Every row gives one point. To make a cloud, some directions were put in groups of two or more. Within a group, all points are equally far from the middle, so they leave a hole (a ring in 2 directions, a hollow ball in 3). The other directions are filled evenly. Then the cloud was stretched, turned, moved and blurred a little. Count the holes, and give their numbers of directions, smallest first.

Cloud (21 x 3)
[[-3.15, 0.91, -0.20],
[-1.51, 2.59, -2.58],
[-1.24, 3.54, 0.54],
[-1.09, -2.37, -1.93],
[-0.38, 0.59, 2.84],
[2.50, 0.89, -3.40],
[-1.99, 2.94, -1.47],
[-1.51, -2.38, -1.12],
[-0.86, 2.30, 2.29],
[0.23, -0.92, -3.79],
[-0.80, 2.75, -2.85],
[1.60, -0.86, -3.63],
[-1.03, 1.43, -3.54],
[-1.58, 1.22, -3.27],
[-2.18, 2.77, 0.65],
[-1.79, -2.13, -0.06],
[3.64, -0.21, 0.65],
[-2.00, 1.07, -2.99],
[-0.05, -1.42, 2.18],
[-2.02, 0.70, 2.04],
[-1.94, 1.30, 2.04]]
Holes: 1 (3)

Cloud (26 x 4)
[[-3.17, 0.20, -1.88, -1.14],
[-3.01, -1.30, -2.98, 1.63],
[2.31, -2.02, 1.22, 1.73],
[-1.02, -2.25, -2.22, 3.47],
[2.02, 1.45, -4.05, 1.96],
[-2.19, -1.05, 1.81, -0.49],
[-1.79, 1.17, 1.94, 0.17],
[-1.17, 2.22, -3.01, 2.68],
[-3.21, 0.22, -2.81, -0.27],
[2.26, 0.90, -4.29, 1.77],
[-0.08, -3.12, 1.01, -1.01],
[-1.12, -2.71, 1.32, -0.85],
[-0.62, -2.35, 2.07, 0.10],
[2.52, 1.84, -2.86, 2.51],
[-0.54, 1.43, -3.07, -1.86],
[2.00, -0.75, -4.63, -0.14],
[0.92, -2.37, 1.93, 1.09],
[-2.56, -2.66, -2.67, 0.53],
[1.29, -2.61, -2.88, 3.00],
[-3.39, -0.65, -1.68, -0.90],
[-0.11, -2.81, 1.60, -0.51],
[-1.68, 0.46, -0.01, 3.69],
[-0.62, 2.10, -4.07, 1.53],
[-1.25, 1.95, 1.67, 0.01],
[0.96, -2.97, 1.05, -0.96],
[-2.08, 0.16, 2.08, 0.05]]
Holes: 2 (2, 2)

Cloud (29 x 4)
[[-0.77, 1.62, 1.39, 1.83],
[-0.19, -1.81, 3.02, 2.03],
[1.13, -1.40, 0.24, 5.22],
[-2.33, -0.55, 0.69, -2.40],
[2.95, 0.36, -0.39, 2.49],
[-0.55, 0.46, -3.30, 0.75],
[-1.55, 1.37, -3.22, -2.65],
[-1.41, -2.71, -0.86, -2.04],
[0.45, -0.81, 0.77, -4.41],
[-1.85, -0.35, 0.25, -1.61],
[2.22, 3.30, -2.27, -2.11],
[-1.23, 1.66, 0.13, 3.11],
[-0.52, -1.75, -4.68, 1.59],
[2.83, 0.10, 1.07, 0.96],
[-1.59, -3.30, 1.62, 3.48],
[-0.42, 0.85, -0.03, -2.26],
[0.04, -2.75, 0.60, -3.03],
[2.38, 1.88, -1.47, 0.07],
[2.01, -1.39, -3.48, -1.22],
[0.94, 0.77, -1.34, 2.09],
[0.76, -1.44, -3.25, 0.15],
[2.03, -4.09, 1.62, -0.57],
[1.59, 2.54, -1.65, -0.24],
[1.00, -1.56, -3.66, 1.79],
[-0.66, -0.41, -3.46, -1.91],
[-1.91, 0.77, 1.81, -1.46],
[-3.32, 0.24, -4.21, -1.22],
[-4.78, -1.34, -0.34, -1.33],
[-1.97, -0.46, -2.88, 0.61]]
Holes: 0
